Each row of a before or after table is a point. The points were changed in one or more steps. Then noise was added and the rows were shuffled. The steps act on columns, c1 being the first. What was done? A step turns or swaps two columns, mirrors them in a line or flattens them onto one, adds a multiple of one to another, or multiplies or shifts one. Angles are multiples of 10 degrees, from the lower column toward the higher: turns from -170 to 170, lines from 10 to 170 but not 90. Use the fewest steps. Two steps may share a column if one is a turn and the other turns, adds or multiplies; they go together, in the order done. Otherwise the lowest column goes first.
In the rows, zero is written as 128.

Before:
[[143 160]
 [160 114]
 [131 144]
 [136 145]
 [ 84 138]
 [127  82]
 [135 190]
 [158 114]]
After (8 x 2):
[[162  93]
 [142 141]
 [ 84 119]
 [130 124]
 [135 124]
 [157  93]
 [134 169]
 [127  63]]
Steps: shift c2 by -20

Before:
[[ 95 124 181 211 109 109 115 110]
 [112 146 133 104 139 146 154 129]
 [124 116 134 151 149 118 112 131]
 [ 97 119 105 159 150 122 147 118]
 [128 160 112 167 107 145 117  99]
 [168 132  94 124 155  90 160  90]
 [162 139 107 141 125 134 137 145]
 [103 177 136 132  84 142  83 130]
 [ 51  80 110  87  99 131 182 135]
 [147  92 137  98 162 160 134 115]
 [138  89 119  94 142 164  89 170]]
After (11 x 8):
[[148  92 119 122  83 160 135 115]
 [ 50  80  84 176 115 130  93 135]
 [ 97 119 118  92 138 122 100 118]
 [112 146 102 135 103 146 124 129]
 [103 177 167 158 161 142 150 129]
 [ 95 124 122  89 204 109 182 111]
 [168 132 109 109 108  91  85  89]
 [163 139 127 123 140 135 105 146]
 [124 116 140  97 132 118 139 130]
 [138  89 167 139  93 163 134 170]
 [128 159 144 119 172 145 117  99]]
Steps: turn c3 and c7 by 110 degrees; turn c4 and c5 by 130 degrees

Before:
[[129 123  95 110 163  82  85  88 167  97 102 146 109 166]
 [106  98 104 148 116 112  79 127 109  87 137  81 119 148]
 [138 173  87  95 115 131 148 118 120 156 171  81  89 174]
 [141  96 127 127 168 144 161  91 160 134 182 115 110 154]
 [106 122 144 115 104  87  93 124 144 137 104 127 143 101]
 [146 170 149  77 149 124 151 169 108 152 167  97 116 135]
 [ 97 136 162 128 122 146 119 176  90 120 167 142 107 163]
 [154 127 116  94 152 157 163 134 143 156 119 117 136 139]
 [100 159 115  99 124 121  76 116 118 129 110  91  74 110]
 [100 184 165 118  89 107  84 150 172 108 101  94 141  86]
 [ 82 108 112 150 162 122 126 155 131 150 123 103 121 120]
 [ 93 132 126 124 138 113 158  99 100  89 124 134 136 132]]
After:
[[110 169  88  78 162 123 150 165 139 153 166 105 114 134]
 [103 124 103 110 155 170  87  86 196  97 101 156 109 170]
 [152 130 121 124 134 158 156  99 127  87 126 136 135 128]
 [142 181  82 116 104 159  82 150 199 112 101  83 141  86]
 [139  97 152 150 133 155  79 129 142  86 133  81 120 148]
 [150 161  65 100 135 146  77 116 145 129 109  88  73 109]
 [116 176  22  96 129 122 148 120 148 156 172  80  92 175]
 [164 138 150 130 118 131 121 174 119 119 167 141 106 164]
 [122 127 117  97 156  91 163 133 174 156 117 126 136 138]
 [128 120 154 115 105 174  94 120 174 138 102 121 145 101]
 [124  96 174 126 170 110 162  94 191 136 184 127 110 154]
 [166 106 140 150 169 158 124 154 160 148 122 115 121 118]]
Steps: turn c1 and c6 by -150 degrees; add -1.5 times c2 to c3; turn c5 and c12 by 20 degrees; shift c9 by 30

Before, 14 rows:
[[126  84 149 107 110 119 147  75 103 125 151 110 119 154 108 146  89 112
  141 123 114 106  88 149 138 119  70 134 124 126 147 193]
 [100 103 138 140  93 115 170  51  91  79 149 112 101 156 115 165  81 151
  112 159 115 149 119 133 144 126 107 131 123 109 122 163]
 [165 142  81 116 133 110 114 122 134 131 121 143 128 119 141 114 120 144
  150 132 158 134 108 161 129 189 183  89 143 150 116 107]
 [132 150 151 120 122 153 134 137 109 118 102 135 118 150 122 125 141 100
  142 139  91 116 160 142  79 180 139  62 136  97 155  75]
 [179 160  96 147 170  82 104 102 185 109 109 116 121  88 199 165 139 134
  147 121 124 171  87 167 116 190 135 119 113 111 133 111]
 [114 111 133 126 150 156 179  81  90 119 140 111 113 150 104 160  98 107
  151 159 131  75 124 115 133  99 121 163 110  72 127 171]
 [102 109 136 169 130 145 138  74  84 114 155  85 108 143  88 123 104 141
  170 122 110 124 149 164 112 121  99 141 125 110 126 161]
 [185 174 108 117 138 154 112 110 174 133 122 111 138 108 139 155  92 168
  144 149 133 173  71 141 125 201 119 131 144 109 136 109]
 [157 155 106 126 151 111 129 116 169 154 101  89  77 131 186 181 116 170
  146 170 148 139  88 159  94 180 110 118 167 127 134 101]
 [109 169 143 111 122 156 142 105  93 131  70  99 175 132 151 138 136 109
  155 128 124  91 192 159 122 150 127  76 152  95 114 127]
 [127  71 130 127 131 143 154  77 121 132 156 102 112 137 129 130  75 127
  127 134 104 103 155 121 144 126  86 128 146  84 109 129]
 [157 178 135 120 192 100 104 147 157 155 144  84 139 105 169 182 127 133
  118 159 153 153 108 161 122 217 139 111 130 129 112 104]
 [122 192 166 114 109 149 170 158 118 142 117 131 144 128 157 124 159 122
  129 100 144 115 188 139  88 131 129 105 170 100 142  75]
 [ 70  87 130 117 108 136 143  59  93 151 128 117 104 124 112 127  93 110
  142 152 121 150 122 140 118 110  86 148  84  95 107 162]]
After, 14 rows:
[[102  95 139 141  92 117 170  50  92  79 150 102 103 156 114 162  79 150
  113 160 117 148 118 132 144 124 134 132 125 108 122 158]
 [126  85 149 107 109 120 147  72 101 127 149  99 116 152 109 138  90 112
  143 122 112 107  88 149 138 118 135 134 125 127 149 181]
 [101 108 136 168 131 144 136  73  87 114 155  60 107 141  88 120 102 140
  169 122 110 123 149 163 111 120 133 141 125 109 127 154]
 [187 170 110 115 138 153 111 110 175 131 125 101 136 109 139 161  93 167
  144 151 131 173  70 142 125 201 124 131 145 107 136 108]
 [122 192 166 115 110 148 171 156 119 140 114 133 143 128 154 136 159 121
  129  98 145 117 187 138  86 130 117 104 170  99 143  78]
 [127  70 128 127 132 142 155  76 120 129 156  87 111 136 128 122  75 127
  127 134 104 104 158 120 144 125 126 127 146  86 108 122]
 [163 144  83 117 134 112 114 124 135 132 120 151 128 118 141 115 120 144
  150 133 159 134 110 161 128 188 124  89 140 150 118 115]
 [115 106 133 126 151 156 181  80  93 119 139 102 113 153 103 157  97 106
  152 158 132  74 124 115 133  97 136 162 108  74 129 168]
 [130 150 151 120 122 153 134 136 110 118 102 140 116 150 123 130 142  99
  140 139  90 116 158 142  79 180 119  63 136  98 156  79]
 [179 152  95 148 172  83 106 102 185 106 108 107 121  88 199 170 139 135
  146 123 121 172  89 168 114 190 125 118 113 109 133 112]
 [107 166 142 109 123 155 141 103  94 133  72  81 174 132 151 147 136 109
  157 128 125  92 194 158 122 150 127  75 151  94 114 129]
 [ 71  87 132 116 108 135 143  58  92 153 129 110 102 125 113 118  93 109
  144 152 120 148 121 139 118 109 134 148  85  96 106 155]
 [157 167 133 121 192 100 106 146 156 154 143  60 137 106 169 191 126 134
  119 160 153 154 109 161 122 216 125 111 130 129 113 105]
 [157 146 106 128 152 112 128 115 169 154 101  67  78 132 187 186 115 169
  146 168 146 141  88 157  95 181 122 117 168 128 134  98]]
Steps: turn c2 and c16 by 10 degrees; multiply c12 by 1.6; flatten c27 and c32 onto the line at 80 degrees

Before, 12 rows:
[[158 144 169 106 166 125 159 143  85 128 153 128 119  95 133 119 114 154
  129 126  75 105  67 103 132 115 166 124 193  94 114  91 171 148 108 167
  136 127 133  86  95 168 148 128 128 123 121 182 165 114 112 140  51 133
  133  65 147  94 144 159 132 169 146 106]
 [148  99 131 124 149 110 164 147 122 142  69 121 188 144  92 108 197 143
  127 104  78  90 166 155 111  92 107 139 140 162 121 100 152 143 132 131
  126 153  85  74  89  83 148 143 144 152  77 177 113 112 174 106  81 191
  108 122 118 136  76 103 148 104 172 116]
 [139 104 147 147 110 146 176 150  61 124 128  91 141 116 148 166 117 166
  129 145 126  96 209 134 135 177 124 133 157 105 145 109 128 114 106 160
   99 167  85  99  90 109 144 169 134 149 114 157 117 101 153  89 145  97
  148 120 152 153 168  73 173 145 103  73]
 [113 171 124  64 131  95 158 115 132 145 147 128  69 159 149 148 145 165
  113  80 102  95 131 124 138 156  91 119  99 141 135 128 115 112 122 101
  149 121  85 139 104  84  92 159 149 129  60 144  81 156 169 164 169 119
  136 130 126 120 173  93  91 119 147 143]
 [138 180 166 129 124 110 101 173 108 111 133 129 122 106  95 123 156 109
  142 116 103 156 184 133 106 117 131 109  78 102 121 162 121 104  79 106
  105 129 130 166 136 145 182 149 113 155  73  42 140  94 149  85 123 111
  111 154 129 129 167  86 112 104 136 127]
 [118 110 127 101 120 109  83  91 111  81  99 137 153 170 109 115 120 155
   87 109 152 134 156 109 118 111 139 123 109  47 118 122 133  98 166 133
  109 135 133 179 107 129 131 153 153 125  69 118  83 145 163  88 110 128
  108 149 139  76 154  99 101 104 147  99]
 [107 148 119 104  83 142 158 139 158 118 189 131 149 138 137  98 143 132
  127 140 107 142 158 125 156 132 110 117 189 144 121 131 112 132  91 131
   84 186 138  71 172 136 161  90  81 132 100 109  88 119 130 131  84  77
  101 121 144 117 139 130 148 164 133 126]
 [125 161 108 145 143  94  97 147 124 126  98 154 161  80 155 121 140 158
  120 130 139  89 146 114  82 128 158 168 142 123 189 122 116 146 156  83
  142  99  77  95  94 131 122 163 126 153 114 119 142 110 163 122 116  97
  116 156 146 150 203  66 150 101  92 152]
 [110 111 122 124 140  93 137  88 126 107 149 105 159 116 109 148 168 128
   94 193 147 146 146 143 131 125 104 178 163 110 157 157 122 160 158 104
  109 140 148  71 138 117 117 116 144 170 118  91  89 117  99  86  70 159
  154 204 127 128 135  99 137 154 133 127]
 [115 150 176 103 142 148 113 114 144 104  89 167  94 105 127 125 121 137
  124 114 127  86 138 130 127 130 103 201  99 116 144 139  88  62 129 118
  141 136 146 121 111 135 150 124  99 113 132 115 101 161 111 156 137 135
  122 123  94 180 162 102 149 153 157 132]
 [125 114 117 128 124 124 128 169 110 151 121 126 111 100  76 153  99 111
  115 148 153 104 139 167 153 139 145 149 118 112  76 109 102 136 127 106
  146 123 136 127 130 166 134 164 136 159  96 136  99 101  71 125  99 104
  109 127 109  54 140 154 137 149  96 136]
 [154 122 174  99 108 128 122 148 169 124 106 103 103 165 106 153 133 140
  111 138 102 150 116 124 160 142 110 164  95  98 140 144 125 151 133 133
  124 173 133 145 162 154 135 165 106  82 103  82 101 104 120 135 135 141
  132 206 182 160 146 167 151 103 135 119]]
After, 12 rows:
[[136 171 166 131 124 111 102 170 109 108 135 129 159 108  93 123 155 107
  139 114 100 156 188 134 104 118 128 113 108 103 122 161 119 101  83 108
  105 129 130 167 139 145 183 149 111 158  73  44 142  93 110  87 125 109
   80 148 137 129 169  88 113 102 137 128]
 [108  95 123 125 140  92 140  90 127 106 149 106 140 113 112 149 168 129
   97 195 150 145 145 146 131 128 106 179 134 110 158 156 123 158 155 103
  109 142 151  69 139 116 117 117 144 169 119  92  88 115 153  87  72 157
  175 207 122 126 136 101 135 152 134 129]
 [108 131 120 100  84 140 158 141 158 119 188 133 159 136 135  97 144 131
  127 142 107 140 157 124 154 133 110 115 192 143 121 135 114 130  94 129
   84 187 136  71 170 137 157  90  81 135 101 108  86 120 119 133  85  77
  158 124 113 116 137 132 150 164 131 122]
 [118  99 129  97 119 109  81  91 112  79  99 138 133 170 106 116 120 152
   89 105 152 132 159 109 120 114 137 126 132  45 117 123 132  98 164 134
  107 133 133 180 108 128 134 152 152 124  68 119  81 144  93  88 109 127
   99 149 134  75 154 100  99 102 143  98]
 [156 141 173  97 107 132 125 146 172 125 104 103 102 164 106 156 131 137
  109 135 103 151 116 125 164 141 111 159 102  98 142 146 127 149 132 135
  122 173 131 146 163 154 133 164 106  83 106  82 102 107 116 137 137 143
  107 206  75 158 145 170 150 102 134 119]
 [114 197 121  67 132  92 163 112 134 146 145 125 110 159 149 146 146 160
  114  77 103  96 132 123 140 157  92 120 102 138 136 129 115 113 123  98
  148 122  85 140 107  85  93 161 150 125  58 144  80 156  90 162 172 120
  111 127 146 121 174  89  89 120 150 146]
 [114 167 174 101 145 146 111 112 147 104  87 169 117 107 130 127 125 140
  122 115 130  83 140 134 124 129 103 201 113 114 145 139  87  60 131 117
  140 138 146 121 107 136 152 127  97 112 130 118 102 160 153 157 139 136
  103 122 154 180 162 107 143 154 156 139]
 [124 132 107 144 143  93  91 148 126 124  97 154 175  78 155 120 140 155
  123 127 139  91 148 111  79 128 157 169 148 124 187 121 118 150 155  84
  144  99  79  96  93 134 120 163 127 154 117 118 143 113  92 123 115  97
  132 155 126 151 201  66 150  95  90 152]
 [141 104 148 151 109 147 175 149  59 124 127  89 123 116 149 166 117 165
  129 142 126  97 208 137 136 179 127 131 130 106 144 113 125 112 107 159
   97 169  89 100  90 107 141 171 132 148 110 156 119 100  93  91 145  97
  161 115 114 157 169  73 172 144  98  76]
 [147  66 130 126 152 110 164 147 122 142  66 120 157 145  90 105 199 140
  127 106  75  88 171 159 113  95 106 137 152 160 119 100 147 143 137 133
  127 153  83  71  89  83 148 141 145 152  76 176 115 113  88 105  81 192
  124 124 156 136  77 103 151 106 171 116]
 [125 126 117 128 124 124 128 173 112 152 118 129 107  97  74 152 101 109
  115 144 152 106 138 166 155 138 147 148 137 115  81 106 100 135 125 105
  148 121 135 128 132 170 130 167 137 160  96 135  99 101 188 124  97 104
  107 127 126  56 140 158 136 149  98 138]
 [157 145 169 103 165 126 161 144  83 128 153 128 131  95 135 120 114 152
  131 131  76 104  63 101 134 114 169 128 168  96 119  92 171 148 106 167
  133 124 134  85  94 170 146 128 128 126 120 180 163 109 138 138  48 133
  182  64 106  96 144 156 130 170 145 108]]
Steps: turn c2 and c13 by 40 degrees; turn c29 and c55 by 50 degrees; turn c51 and c57 by 160 degrees
